Each row is a point. The last column is the point's height on a tilted bowl or saddle (a function of degree 2), plus a little noise. Along how many of its main directions does it bend up, bend down or stay straight?
In the rows, zero is written as 128.

Points (11 x 3):
[[134 115 144]
 [115 135 138]
 [141 151 149]
 [ 69 109 166]
 [102 104 147]
 [172 148 175]
 [120 166 147]
 [128 171 154]
 [122 158 144]
 [161 103 165]
 [131 157 146]]
Directions: 2 up, 0 down, 0 straight

Points (18 x 4):
[[102  82 125 158]
 [140 119 145 125]
 [ 68 180 134 191]
 [154 113 118 140]
 [113 117 116 133]
 [143 121 143 125]
 [107 148 122 135]
 [ 99 162 162 147]
 [126 149 137 126]
 [142 155 140 133]
 [126 124 149 122]
 [171  89 174 175]
 [116 108 162 132]
 [168  75 112 188]
 [104 114 134 130]
 [179 109 155 159]
 [ 99  99 131 141]
 [111 159 158 138]]
Directions: 3 up, 0 down, 0 straight

Points:
[[160 147 139 117 110]
 [176 142 174 178  56]
 [170 165 153  91  88]
 [150  93 114 121 115]
 [157 167 119 159 132]
 [110 159 118 168 122]
 [142 150  74 146 148]
 [129  88 125 131 123]
 [143 128  86 138 126]
 [117 114 115  58  80]
 [145 107 104 136 115]
 [139 112 125  90 108]
 [173 104 113 132 102]
 [136 133 136 127 117]
 [130 116 134 163 107]
 [118 136 122 123 120]
 [148 129 105 110 117]
 [160  98 135 124 113]
 [ 78 104 127  83  89]
 [ 78 186 151 163  89]
 [119 174 149 141 117]
 [128 129 113 114 120]
 [ 95 113 140  76  95]
 [ 99  96  89 128 103]
 [143 127 134  86 103]
 [117 141 148 166  99]
 [105 152 125  93 108]]
Directions: 1 up, 3 down, 0 straight

Points:
[[105 104 142 160  82 106 126]
 [ 94 165 127 107 178 121 140]
 [132  98  94 113 133 131 141]
 [107 156 112 148 157 114 160]
 [149 114  92 136 126 174 125]
 [ 79 118  95 138 167  77 177]
 [137 147  98 128 142 147 131]
 [109  69 137 109 124 112 138]
 [170 138 139 115 135 114 145]
 [130 116 129 139 129 104 139]
 [123 165 130 145 136 167 144]
 [153  68 109 126 137 149 151]
 [126 155 141 152 135 112 156]
 [ 85 138 123 125 185 101 154]
 [134 144 124 138 113 151 143]
 [ 98 158 125 147 137 149 138]
 [133 148 110 187 176  82 208]
 [149 104 165 165 171 156 160]
 [144 141 160 132 147  60 161]
 [124 191 132  90 129 150 150]
 [110  98 158 116 136 123 115]
 [175  94 153 117 157 129 143]
 [128 102 140 129 122 140 126]
 [151 141 172 121 169 154 134]
 [126 134 147 104 130 135 121]
 [120 135 190 157 150 143 144]
 [143 131 118  92 136 140 121]
 [111 134 137 120 109 169 126]
 [115 181 147 109 164 136 144]
 [105 149 147 121 119  93 145]
 [154 127 165  77 102  85 145]
 [171  96  87 104 133 101 173]
 [127 110 166 180 117 147 138]
 [ 91 104 153 159 154 111 122]
 [159 151  95  76  94 173 150]
 [149  97 101  90 136 167 116]
 [115 105 135 142 169  98 147]
 [142 162 202 170 105 149 189]
 [103 110 130  98 108 128 129]
 [117 158 113 148 101 141 163]
 [190 136 138 138  67 147 194]
 [125 115 166 144  84 136 136]
 [117 151 116 138 105  85 174]
 [111 111 123 154 150 175 116]
 [127 149 134 123 170 135 132]
 [134 131 124  83 134 146 114]]
Directions: 3 up, 1 down, 2 straight

Points:
[[109 150 125 192 161  66 125 144 139]
 [ 73 120 143 169 100 121  96 163 193]
 [ 99 139 125 113 124 135 137 109 121]
 [115 105 131  96 104 122 105 111 126]
 [120 150  91 165 152 158 137  85  79]
 [150 131 116 109  87 143 149 139 133]
 [146 119 122 195 122  69 136 151 142]
 [122 141 102 170 167 114 121 189 125]
 [ 85 141 130 121 130 105 108  86 125]
 [188  81 116 131 201 168 129  85  63]
 [139 109  74 152 143 125 163 148  89]
 [124  62 120  88 128 113 119 121 103]
 [190 142 119 149 105 148 165 137 118]
 [145 177 114 170  69 136 141 117  80]
 [ 99  96 179 104 151 142  94 137  63]
 [ 98 154  96 124  93 158 113 107 129]
 [109 136 164 127 127 155  97 106 105]
 [166 156 113 154 113 113 100 145 136]
 [ 99 141  91 162  99 108 139 100 111]
 [102 121 164 161  90 109 148  79 104]
 [156 131 116 129 138 123 142 147 134]
 [106 185 123 113 127 159 174 108  86]
 [130 128 136 107 128 150 136 120 118]
 [126 103 122 134 174 134 133 122 103]
 [155 170 121 146 117 153 136  87  73]
 [114  96 136 105 136 158 152 140  97]
 [154 131 126 119 117  80 156 126 142]
 [113 129 198  91 110 100 176 143  64]
 [113 140 102 183  87 126 108 128 158]
 [150 168 152 116 125 103 130 160 130]
 [106 134 104 118 153 127 167 220  99]
 [112 131 146 106  86 133 145 159 120]
 [ 83 139 134 115 141 141 128  87 116]
 [159 105 164 139 151 106 151 125 145]
 [115 146 160 166 158 128 118 139 134]
 [116 126 116 117 125 119 105 119 136]
 [142 145 120 118 154 142 137 131 117]
 [144 176 163 115 110 130  97 131 101]
 [126 143  64 152 126 114 156 183  86]
 [132  78  87 138 130 144 123  79 110]
 [124  84 105 113 105 120 193 111 138]
 [109 124 172  86 127  99 108 128  93]
 [ 98 116 143 137 158 137 125 157 114]
 [132 124 106 146 142 138 152 139 116]
 [129 136 175  92  93 113 154 103  87]
 [107 171 143 140 175 111 125 150 138]
 [144 133 151 125 139 149  91 154 118]
 [126 125 122 177 182 144 122 123  98]
 [117 120 166 120 154 151  85 148 101]
 [125 126 168 129 155 159 109 108  85]
 [148 123 134 112  85 117 125 146 140]
 [168 164 115  51 176 103  90  88 139]
 [ 47 117 141 116 109 153 146 176 115]
 [105  95 127 201 106 150 124  95 137]
 [131 123  89 126 104 147  78 103 135]
 [139  92 143 137 120 119 166 144 135]
 [121 128 110  74 114 135  95 150 134]
 [153 144 141  88 131 153 143 133 118]
 [126 133  98 107 108 119 130  52 113]
 [ 97 146 161 128 123 148 151 124 107]
 [122 114  92 116 110 154 106 136 128]
 [ 97 169  71 126 132 126 125 151 114]
 [117 142 134 124  97 109 102 122 137]
 [134 117 144  59 126 131 146 137 123]
 [160 162 148 133 118 108 127 102 113]
 [115 159 135 118  75 145 126 149 127]]
Directions: 1 up, 3 down, 4 straight

Points, 60 rows:
[[ 87  84 131  97 179 127  86 147  76]
 [141 139  65 161 167 126 146 104 159]
 [127  90 163 150  91 102 109  67 174]
 [ 87 139 129 101  89 129 150 134 157]
 [151  69 154  85 129 136  98  90 206]
 [113 121 166 169 142  85 171 106 158]
 [117  93 103 134 137 143 189 131  98]
 [102 156  93 113 144 177  94 202  88]
 [112 119  93 127  85 162 149 186 108]
 [111 137 177 140 162 113 121 111 143]
 [133 115 173 111 162 152  87  99 117]
 [115 136 145 118 153 163 121  80 134]
 [114 181 154 114 109 112 154 146 163]
 [157 116  93 144 151 144 116 143 113]
 [158 127 160 117 110 148 103 111 139]
 [ 67 109 120 152 160 127 131 103 108]
 [123  76 119 132 115 145 105 114 159]
 [135 154 141 166 137 125 106 104 145]
 [ 96 118 126 100 102  91  96  98 181]
 [167 132 102 153 126 147 163 100 125]
 [160 136 155 107 103  99 142 110 160]
 [105 153  98 129 113 154 156 119 142]
 [124 145  87 135 115 148 139  80 143]
 [172 105 129 109  71 107 144 150 134]
 [126 103 112 142 106 116 148 114 144]
 [108 159 167 147 121 110 137 172 161]
 [121  94 117 175 126 120 133  80 144]
 [113 140 157 157 131 137 100 121 136]
 [155  95 114 163 139  70 161 128 168]
 [120 117 130 137 143 194 112  98 101]
 [112 180 128 116 104 158 154 109 161]
 [138 127 128 161 168 177 155 139 126]
 [120 128 137 102 138 121 135 131 149]
 [140 129 130 145  73  99 124 122 155]
 [123 122 103  93 161 137 160 116 151]
 [130 133 136  93 111  95 158 149 135]
 [131 122 133 112 176 156 167 174 125]
 [102 141 116 169 149 149 136 168 135]
 [172 131 161 171 105 137 115 174 123]
 [106  88 175 188 123 156  96 146 146]
 [154 163 150 127 146  83 136 132 167]
 [130 150 167 124 172  78 152 125 176]
 [120 123 153  85 150 167 114 169 114]
 [150 136 166  99 109 158 137 135 156]
 [126 139 123 160 174 144 143 140 146]
 [142 169 180 129 164 161 131 101 155]
 [146 125 153  99  93 129 175 136 152]
 [ 98 162  99 128 119 118 107 206 130]
 [133  99  98 116 110 133 140 101 155]
 [106 137 131 134 124 122 123 125 151]
 [143  95  75 122 107 129 105 154 129]
 [ 94 115 104 150 149 130 182  97 106]
 [129  91 130 159 146 116 145 114 152]
 [138 135 119 159 126 122 101 158 135]
 [136 185 134 101 115 153 111 131 146]
 [156 148 159  80 151  81 112 133 139]
 [110 184 161 121 143 100 112  83 153]
 [109  93 117 106 165  99 162 137 119]
 [146 154 110 139 123 143 117 141 129]
 [ 99 128  96 115  91 147 138 115 153]]
Directions: 4 up, 4 down, 0 straight
